Each row is a point. To make a cloud, some directions were put in groups of two or more. Within a group, all points are equally far from the middle, so they leave a hole (a ring in 2 directions, a hollow ball in 3). The other directions are filled evenly. Then the cloud was stretched, turned, moved and blurred a little. Count the holes, and give their numbers of directions, smallest first.
In the rows, 128 means zero.

Cloud (20 x 3)
[[ 78 145 125]
 [ 79 148 129]
 [ 83 147 152]
 [ 73 137 153]
 [106 137  96]
 [155 117 161]
 [127 149 160]
 [167 102 134]
 [ 78  91 127]
 [154 128 159]
 [149  83 130]
 [142 124  93]
 [145 104  98]
 [101 159 134]
 [161 127 153]
 [162  94 135]
 [ 80 136 163]
 [151  85 127]
 [ 76 117 167]
 [109 157 116]]
Holes: 1 (3)

Cloud (21 x 3)
[[160 140 148]
 [166 114  94]
 [ 87 148 132]
 [109 100 154]
 [121  97 158]
 [116 127  76]
 [114 119 187]
 [ 88 124 123]
 [132 160 119]
 [157 139 174]
 [157 135 173]
 [160 123 156]
 [156 153 154]
 [111 122  74]
 [ 93 101 115]
 [122 139  88]
 [ 82 138 165]
 [ 90 131 178]
 [116 133  83]
 [143  96 156]
 [ 86 146 130]]
Holes: 1 (2)

Cloud (28 x 4)
[[162 139  97 119]
 [153 133 114  99]
 [140 120  78 154]
 [159 134  75 136]
 [117 130  65  85]
 [157 135 104 100]
 [135 119  72  85]
 [131 125 138 159]
 [ 96 104 121  94]
 [158 147  77 145]
 [105  95 118  93]
 [106 100  96  91]
 [120 138  64  85]
 [106 140 128 115]
 [111 107  83  88]
 [124 152  62 116]
 [163 139  95 120]
 [125 159 112 127]
 [104  97 107  92]
 [ 96 125 127 120]
 [159 132  82 109]
 [125 135 122  78]
 [122 149  65  92]
 [112 148 121 108]
 [152 145  70 150]
 [127  97 137 123]
 [123 138  66  81]
 [134 155 118 146]]
Holes: 2 (2, 2)

Cloud (46 x 6)
[[ 85 124 114 172 113 131]
 [147  75 157 159 132 105]
 [193 144 116  92 111 133]
 [130 142 180 115 108  90]
 [130 108 175 149 102 144]
 [177 159 159 135 124 109]
 [ 91 112 114 149  81 107]
 [ 76 111 148 105 149 103]
 [112 133 155  64 133 108]
 [166 141 150 111  87 146]
 [128 100 174 105  77 119]
 [186 137 122  80 136 150]
 [120 160 141  83 145 146]
 [158 152 158 153 120 154]
 [143 153 155 134 150 166]
 [139 101 171 154 111 147]
 [ 85 115 131 163 126  72]
 [177 154 140 159 149 134]
 [134 137  86 139 163 128]
 [146  72 151 118 138 158]
 [118 109  83 103  91 119]
 [149 104 167 110 164 120]
 [159 106 142  78 117 166]
 [120  80  87 112 126 134]
 [106 127 108  83 117  73]
 [155 127  90 135 160 143]
 [110 110 108  94 107  62]
 [184 159 141 104 101 136]
 [135 101 179  89  90  97]
 [165 133 115 144 172 123]
 [123 114  78  99  99 124]
 [165 131  93 114 161 133]
 [144 139 104 139 117  66]
 [147 122 101 180 128 134]
 [124  92 164 120 133 166]
 [102 158 140 105 155 133]
 [166 150 149 149 152 157]
 [144 131 100 144 172 111]
 [179 162 143  92 102 138]
 [131  65  95  98 114 118]
 [158 125 163 134 165 121]
 [138 114 170 149 100 147]
 [167 137 138  73 120 161]
 [116 103  99  93 144  83]
 [ 94 155 106 159 144 137]
 [183 145 148  78 119 107]]
Holes: 3 (2, 2, 2)
